Every row gives one point. Each copy is the shape, with its points in the same order, turned, moved and blurred by noise. Say if it was mirrored as well.

Shape (9 x 3):
[[19,-29,6],
[10,2,7],
[-32,30,61],
[-47,-27,-41],
[-7,-18,-9],
[24,17,-12],
[-7,21,33],
[3,12,22],
[32,27,10]]
Copy 1 (9 x 3):
[[8,-16,16],
[10,10,-3],
[59,23,-56],
[-41,-33,-44],
[-7,-15,-13],
[-9,28,9],
[35,24,-25],
[22,18,-14],
[15,41,12]]
Copy 1 is: mirrored
Copy 2 (9 x 3):
[[25,16,13],
[9,-7,10],
[-23,-66,47],
[-46,46,22],
[-2,18,16],
[2,-15,-18],
[-3,-39,21],
[4,-28,16],
[15,-30,-23]]
Copy 2 is: mirrored
Copy 3 (9 x 3):
[[-18,-24,-11],
[-11,5,0],
[-41,66,-26],
[45,-4,-55],
[8,-8,-22],
[9,3,20],
[-25,37,-9],
[-22,21,2],
[-13,15,33]]
Copy 3 is: only turned
Copy 4 (9 x 3):
[[27,33,-17],
[2,20,2],
[15,-60,17],
[-28,14,-74],
[3,21,-24],
[-12,39,13],
[6,-14,13],
[14,5,5],
[9,23,31]]
Copy 4 is: only turned

Shape (8 x 4):
[[15,12,-4,-13],
[-71,34,-23,8],
[23,-26,-14,16],
[2,0,38,7],
[18,-21,-7,2],
[0,-21,-7,-27],
[21,71,7,-1],
[23,-14,34,-13]]
Copy 1 (8 x 4):
[[7,-8,24,-5],
[-35,39,-7,52],
[31,-27,-17,-3],
[1,17,-6,-35],
[29,-14,-4,-4],
[40,10,14,5],
[-50,-17,44,-9],
[29,6,8,-40]]
Copy 1 is: only turned
Copy 2 (8 x 4):
[[-12,-7,-10,-20],
[14,-68,43,14],
[3,34,-2,9],
[33,-8,-28,-12],
[6,25,-2,-4],
[10,14,18,-29],
[-33,-50,-44,-7],
[24,16,-29,-29]]
Copy 2 is: mirrored
Copy 3 (8 x 4):
[[8,14,-13,-12],
[48,-65,1,-39],
[-8,4,-51,16],
[6,0,12,34],
[-9,12,-38,5],
[-32,-2,-28,-16],
[61,32,13,-12],
[-16,24,-3,23]]
Copy 3 is: mirrored
Copy 4 (8 x 4):
[[-24,1,4,32],
[-14,-76,1,-34],
[3,25,-25,15],
[-18,21,34,-11],
[-11,17,-15,16],
[-41,15,-19,-4],
[-22,-32,46,55],
[-32,41,19,16]]
Copy 4 is: only turned

Shape (14 x 8):
[[21,-15,-17,16,10,-46,-11,10],
[15,-3,-5,-2,33,-4,-27,13],
[-1,-7,-12,7,19,-20,2,-22],
[42,22,-28,-10,50,-19,-9,-3],
[-17,15,8,24,-61,2,3,22],
[28,42,52,-30,-30,18,-35,-29],
[-28,-7,-19,19,-18,-14,-21,20],
[-13,25,-15,-13,33,-22,-32,27],
[0,-39,-28,21,56,-8,-58,4],
[28,-21,-35,-2,-1,10,-6,-9],
[9,-17,8,-45,-20,-16,40,-37],
[-27,-12,8,40,-5,-10,-14,16],
[-25,14,-16,50,-46,12,8,-7],
[-15,12,41,15,-47,27,21,16]]
Copy 1 (14 x 8):
[[21,-33,-12,-5,-34,-9,46,0],
[29,-22,27,-19,5,0,25,-9],
[22,-20,-20,-5,10,-23,14,2],
[3,-28,18,11,24,10,55,9],
[5,9,-7,-7,-61,11,-45,12],
[-23,53,59,-6,-7,-33,-18,-15],
[49,-7,-13,-9,-32,17,-8,6],
[42,1,22,-23,-4,29,29,23],
[81,-49,15,-20,7,-12,33,-24],
[10,-22,-9,6,10,12,8,-30],
[-39,9,-48,-29,9,-18,0,-11],
[46,-23,-1,-18,-46,-13,-25,18],
[24,-10,-17,21,-34,-4,-52,20],
[-24,-11,8,-35,-40,-4,-60,11]]
Copy 1 is: only turned
Copy 2 (14 x 8):
[[-10,21,-26,-7,-16,40,37,-8],
[-9,7,-36,-2,2,13,0,-28],
[-5,-5,-26,0,-17,38,2,14],
[-38,-7,-34,-32,22,29,4,-14],
[45,41,37,20,-4,4,15,17],
[-12,54,-7,-11,2,-43,-42,38],
[33,28,3,19,-16,41,5,-17],
[-19,11,-1,-6,-5,30,-18,-46],
[1,9,-76,20,-5,50,-4,-48],
[31,5,-42,-23,13,27,9,9],
[17,-11,-12,-45,-48,1,-2,54],
[22,18,-5,48,-18,26,14,-7],
[46,22,23,37,12,38,8,35],
[42,17,30,31,-9,-34,6,29]]
Copy 2 is: mirrored
Copy 3 (14 x 8):
[[-53,-8,7,-11,24,-8,6,-38],
[-30,-6,12,25,18,-37,6,-7],
[-34,2,-6,-8,-3,-31,-17,-34],
[-43,-23,-20,30,33,-58,-1,-30],
[6,30,-13,-5,-13,41,36,-19],
[43,-39,-10,21,-29,-31,49,-33],
[-29,41,17,5,-2,4,17,-24],
[-27,11,21,54,24,-24,1,-35],
[-69,9,47,13,10,-60,3,7],
[-16,20,-10,-24,23,-43,11,-11],
[29,-9,-20,-40,5,-24,-30,-55],
[-37,21,16,1,-23,19,4,-4],
[-23,50,-32,-8,-35,24,28,-18],
[28,9,-23,3,-29,42,13,3]]
Copy 3 is: only turned

Shape (13 x 9):
[[-35,-30,-20,11,12,2,-25,24,-26],
[40,24,32,-37,6,-2,24,-2,35],
[23,53,-14,-29,-40,-25,-3,3,19],
[-17,3,-6,-38,20,10,-35,12,-16],
[5,-10,2,-46,9,43,0,-33,-14],
[-25,-35,-24,-24,12,19,-21,34,-22],
[-39,20,4,-3,27,-17,8,15,-31],
[-2,-3,28,2,-8,-45,40,14,-44],
[-1,-10,27,-92,-6,11,23,-32,26],
[-47,-24,-21,-14,24,14,-17,17,-4],
[-5,-23,4,-31,5,5,-8,-41,19],
[-23,-30,-55,-35,34,26,-1,-3,-7],
[8,52,22,-37,-41,24,24,-3,39]]
Copy 1 (13 x 9):
[[-36,23,13,-15,-19,24,13,-16,48],
[31,-45,-24,-8,3,-26,-9,13,-23],
[37,5,32,-50,24,-39,-13,19,-12],
[-40,-8,8,-35,-28,19,-6,3,9],
[-30,-43,16,-4,-25,6,-25,-34,-13],
[-31,6,5,-30,-43,30,18,-20,40],
[-6,15,-2,-11,18,52,-3,11,13],
[42,43,-18,13,13,36,-4,-17,-16],
[-5,-68,-15,-36,1,-6,7,-37,-55],
[-35,-12,5,-26,-10,30,19,-20,42],
[-26,-31,-8,-9,14,-14,-11,-33,-2],
[-23,-37,4,-38,-20,30,-14,-41,58],
[32,-47,40,-10,17,-23,11,11,-36]]
Copy 1 is: only turned
Copy 2 (13 x 9):
[[11,9,-12,1,12,-14,-31,5,55],
[-23,-54,13,10,-10,26,15,-6,-40],
[24,-13,25,-19,4,-6,34,10,-39],
[8,-26,-35,-24,-4,-4,-13,28,23],
[-44,-16,-28,-42,-36,6,-20,-6,4],
[2,-20,-20,-26,8,-20,-34,-1,54],
[38,-5,-8,16,-32,14,-11,0,35],
[20,2,33,16,-1,62,-22,-26,15],
[-47,-57,12,-50,-41,34,-9,37,-16],
[-1,-8,-19,-1,-10,-23,-27,24,58],
[-42,-3,-6,-15,-19,10,-29,26,-9],
[-8,-18,-11,-30,-35,-44,-41,1,28],
[-27,-29,26,-25,-23,6,69,3,-24]]
Copy 2 is: only turned
Copy 3 (13 x 9):
[[15,5,30,35,11,31,0,10,34],
[0,-4,-36,-36,-2,-27,19,-35,-41],
[8,-31,3,-33,9,-35,-32,21,-45],
[-11,-19,-10,25,0,12,13,20,7],
[-37,-33,-11,-24,-16,26,27,-8,13],
[3,-12,2,30,28,48,10,8,27],
[-14,3,25,50,-7,-16,-8,-18,3],
[9,-12,42,27,-14,9,-20,-59,-34],
[-49,-29,-8,-32,9,8,61,-17,-53],
[-7,4,17,27,25,17,21,13,33],
[-8,-13,17,-31,-9,6,51,1,-3],
[-15,-37,8,9,32,11,36,0,55],
[-38,1,-23,-53,9,-20,-21,-6,-49]]
Copy 3 is: mirrored

Shape (18 x 12):
[[26,-19,-17,-67,6,11,37,-24,13,20,-53,17],
[12,21,35,35,10,55,-41,55,-30,-28,18,20],
[2,2,9,-27,34,29,42,-4,14,1,11,2],
[-27,9,-17,-24,6,-4,-34,35,13,-2,-42,-5],
[11,2,-20,-27,11,19,36,-34,23,-1,-3,66],
[-4,9,27,35,-53,36,-16,36,-10,-11,4,4],
[-27,7,-16,28,54,-48,-7,15,-12,-8,-51,3],
[26,13,-20,14,0,17,-38,12,-2,-21,23,-3],
[-7,42,28,0,-10,28,-53,52,-4,-16,12,2],
[-25,30,-4,-14,-5,35,-28,25,-41,-58,9,9],
[-1,26,21,33,-2,55,-54,28,-13,-26,-17,-6],
[-3,38,39,12,-30,36,-39,3,-38,13,26,-5],
[4,0,27,-30,-9,-19,40,14,48,-17,6,1],
[-27,-3,0,-25,15,22,19,-27,50,3,-4,18],
[16,-14,46,-33,-3,12,-5,-29,21,-28,-4,23],
[-28,-16,-14,-9,25,-20,-35,36,-14,24,-28,32],
[-40,-6,-12,30,23,3,-20,34,-23,-14,-21,6],
[-10,-46,-13,-27,24,12,16,-14,12,-5,6,8]]
Copy 1 (18 x 12):
[[6,-3,1,57,-62,-10,-12,-70,-42,-8,15,20],
[-22,53,47,-31,-5,-28,-29,29,41,-29,-31,-11],
[0,14,10,4,-63,-2,-3,-57,27,2,13,0],
[6,-10,10,-17,-17,17,-47,-8,-43,4,-5,-7],
[-41,11,-7,51,-32,9,-12,-72,19,-6,21,13],
[-10,-1,66,-8,9,-10,-7,31,26,-31,9,13],
[3,40,-25,-15,-23,56,-18,11,-36,42,0,11],
[-5,21,-5,-19,7,-16,2,-2,12,-40,0,-22],
[0,-2,39,-29,-3,-1,-45,28,31,-35,-34,-31],
[-25,18,46,-8,-2,-7,-12,4,4,0,-16,-63],
[-2,33,37,-19,2,-27,-49,39,20,-14,7,-17],
[4,-15,34,11,-10,-34,-7,44,50,-11,-23,-15],
[36,-3,37,7,-33,48,-5,-62,17,-30,12,10],
[2,-10,4,11,-26,6,-37,-67,22,16,30,10],
[37,22,31,46,1,-5,-21,-54,30,-5,-4,6],
[-17,1,-6,-15,-9,15,-30,-5,-37,21,-40,28],
[-19,26,19,-41,-6,11,-14,14,-18,29,-7,6],
[4,12,5,-2,-19,-11,8,-68,-10,15,10,18]]
Copy 1 is: only turned
Copy 2 (18 x 12):
[[11,-24,3,-47,-52,52,-6,29,22,2,-27,-19],
[-7,29,-24,-3,5,-23,-9,-58,-52,-43,-19,44],
[-25,20,-7,10,-34,42,10,9,-12,-12,1,-4],
[31,20,27,-31,12,-11,5,1,18,10,-40,32],
[-29,-13,-7,-29,-11,35,8,33,-7,-47,-27,-42],
[23,8,-43,9,27,-28,-18,-15,-58,-15,-30,14],
[19,22,33,15,39,-3,-34,-6,65,-28,0,13],
[-38,9,-2,-9,1,-46,-12,-14,-26,-4,-20,13],
[7,41,-28,-21,6,-40,18,-44,-35,-16,-30,40],
[-7,20,-15,-41,19,-32,-8,-1,-41,-28,3,48],
[12,27,0,6,-10,-47,-24,-14,-57,-41,-42,41],
[5,25,-73,9,-13,-36,3,-4,-29,-21,-42,50],
[19,12,-3,1,-8,18,46,-3,-2,18,19,-40],
[-5,5,14,2,-11,27,35,41,-13,-17,-29,-10],
[8,-29,-7,-9,-45,0,45,0,-15,-40,3,-6],
[11,-8,4,-17,44,21,-8,-32,36,-11,-39,37],
[9,22,12,14,45,2,-23,-7,1,-20,-20,39],
[-21,-32,18,2,-3,36,13,22,3,5,-3,6]]
Copy 2 is: mirrored
